Each point is reached from the start by the listed moves, each made once or not at all, plus a little noise. Say if it took an odd or an even number of moves. Then give how often each move was made.

Moves:
(1): [ 26  -9 -22  27  15]
(2): [-15   1  -7   7  32]
(3): [  3  25   1 -13  -8]
Start: [ 5  5  0 10 12]
Points:
[ 7 32  1 -4  5] => odd (0, 0, 1)
[-7 29 -7  4 36] => even (0, 1, 1)
[ 17  -3 -29  44  60] => even (1, 1, 0)

Moves:
(1): [ 12   6 -11   3  15  -2  19]
(2): [  8 -34   9  -8  -8 -13   2]
(3): [-12  -2   3 -20  24  -5  -7]
(4): [ -4  32   6  27  -1 -11   9]
(5): [  8  -3 -14   8  28   1 -27]
(6): [-21  -5 -15   4  13   0   4]
Start: [-8 12  5  2 -4  1 -3]
Points:
[-36  35 -14  21  60 -14 -22] => even (0, 0, 1, 1, 1, 1)
[  7  16  10  24   4 -26  29] => odd (1, 1, 0, 1, 0, 0)
[  4   7   8  30  14 -22 -17] => odd (0, 1, 0, 1, 1, 0)

Moves:
(1): [ -1  14   5  13 -14  -6   2   1   6   6   3]
(2): [ 1  1  5 10 -1 -3 -5 -1 -2 -7  6]
(3): [-10   4  -4   1   1  -3   2  -5   0  -4  -5]
(4): [ -8  -6  -2  -5  -1  -5   2 -11  -8  -3   7]
(5): [ 7 11  5 -5 -2  1  4 -8  5 -6  6]
(6): [-6 -6 -5  4  2  5 11  3  1  2  1]
(7): [-12   1 -12  -3  -4 -13  10  16   3  -3  13]
(8): [-8 19 -2 -8 12  0 15  2  5 10  3]
(9): [-7 -9 13  5 -9  8 -3  4  1  6 -4]
(10): [  0   3  -8  -9   5  -1 -14  -9  11   7  -2]
(11): [ -7  12  -6   6 -11   4 -11  -5  -1   3   6]
Start: [ 4  5  5 -3  3  3  7  2 -6 -2 -7]
Points:
[-12  39  23  27 -32   3  -3 -13   3  -3   6] => even (1, 1, 1, 0, 1, 0, 0, 0, 1, 0, 1)
[-22  60   6   9 -13 -10  16 -25   0  -2  19] => odd (1, 1, 1, 1, 1, 0, 0, 1, 0, 0, 1)
[-23  13   7  22 -26   4  -9 -17   1  13  11] => odd (1, 1, 0, 1, 0, 1, 0, 0, 1, 1, 1)
[-31  42   3  11 -21  -5  20  20   9  20  14] => odd (1, 0, 0, 0, 0, 0, 1, 1, 1, 0, 1)
